Each point is reached from the start by the listed moves, each made once or not at all, plus a little noise. Is the number of moves made odd or even? Then give how often each move was made.

Moves:
(1): [6.6 0.0]
(2): [-0.8  5.0]
Start: [-2.3  1.0]
Points:
[-2.5  1.0] -> even (0, 0)
[-3.1  5.9] -> odd (0, 1)
[3.5 5.9] -> even (1, 1)

Moves:
(1): [ 8.1  1.1 -0.4  0.0 -2.0 -0.3  1.6 -1.1]
(2): [-0.6 10.1  0.0  0.0 -1.2 -1.6 -0.9  0.9]
(3): [ 0.8  0.0  8.1  1.2 -1.1 -0.4 -1.5 -0.6]
(4): [-0.6 -0.1 -2.2 10.1  1.8 -0.6 -0.1  1.3]
(5): [ 1.3  0.7  0.7 -0.7  6.5  0.3  0.9 -0.2]
(6): [-0.4  1.0 -0.6  1.1 -0.4  6.4 -1.2 -0.2]
Start: [ 0.9 -3.8  1.3 -2.9 -0.8  1.4 -2.9 -1.2]
Points:
[ 8.3 -2.8 -1.2  7.2 -0.9  0.5 -1.4 -0.9] -> even (1, 0, 0, 1, 0, 0)
[ 0.3 -3.9 -1.0  7.4  0.9  0.8 -2.9  0.0] -> odd (0, 0, 0, 1, 0, 0)
[ 2.2  8.1  9.5 -1.3  3.0  6.1 -5.6 -1.3] -> even (0, 1, 1, 0, 1, 1)
[ 8.3  8.1  6.1  9.3 -4.0  5.0 -4.8 -1.1] -> odd (1, 1, 1, 1, 0, 1)

Moves:
(1): [ 6.9  0.3  1.3  0.2  0.0  1.4  0.4 -0.9 -2.1 -0.8 -1.6  3.1]
(2): [-0.3  4.1  1.4  0.1 -1.2 -0.1  0.2  0.3  3.4  0.9  0.0  2.0]
(3): [-0.9 -3.3  4.3 -0.7 -0.7  2.2 -1.0  0.2  1.4  1.7  0.9 -0.1]
(4): [-0.5 -0.2  0.6  4.1 -1.1  0.7 -1.5 -1.5  0.4 -1.3  0.7  0.4]
(5): [ 0.8  1.9  2.2  0.9  6.7  5.7  3.0 -0.1 -1.2 -2.2 -0.9 -3.8]
(6): [ 1.2  0.4 -2.2 -0.3 -0.9  7.8 -0.3  1.6  0.6  0.3  0.0  0.5]
(7): [-0.5 -0.6  0.0  0.2 -3.2 -0.9  4.8 -1.6  0.1  0.0  0.4 -0.6]
(8): [-0.4  0.0  0.6  2.9  2.4 -0.3  2.7  5.9 -0.2  3.2 -4.1 -0.7]
(9): [ 1.7 -4.5 -1.2  0.8  1.5 -1.1  0.4 -0.9  6.5  0.6  1.6  1.9]
(10): [ 0.9  1.5 -1.1  1.5  1.4  1.0  0.1 -5.4 -1.9  5.8 -0.4  0.3]
(11): [ 2.0  0.5 -1.0  0.7  0.4  0.6 -0.6  1.1 -1.2  2.2  6.3  1.4]
Start: [ 4.9  2.2  0.0  2.9 -4.7 -0.8  0.1  2.4 -1.3  1.3  1.4 -1.0]
Points:
[15.1  0.7  5.0  9.6 -4.6  4.1 -2.0 -4.8  5.5 10.2  8.9  8.0] -> odd (1, 1, 1, 1, 0, 0, 0, 0, 1, 1, 1)
[ 4.4  3.4  3.8 11.1 -0.1  4.3  9.4  5.2 -2.5  0.9 -2.9 -6.0] -> even (0, 0, 0, 1, 1, 0, 1, 1, 0, 0, 0)
[ 6.9 -1.1  1.3  4.9  0.1  3.0  8.2  0.2  4.0 -0.5  2.3 -3.5] -> odd (0, 0, 0, 0, 1, 0, 1, 0, 1, 0, 0)
[ 6.4 -2.2 -1.1  3.8 -3.5 -1.9  0.8  1.8  4.9  1.9  2.8  1.1] -> odd (0, 0, 0, 0, 0, 0, 0, 0, 1, 0, 0)
[14.8 -3.3  3.3 12.6 -0.5  3.8  0.7  0.9  1.8 12.7  4.6  5.3] -> odd (1, 0, 1, 1, 0, 0, 0, 1, 1, 1, 1)
[11.4 -1.1  6.6  7.2 -6.4  2.6 -1.3 -0.7  8.3  2.2  2.9  6.2] -> odd (1, 1, 1, 1, 0, 0, 0, 0, 1, 0, 0)
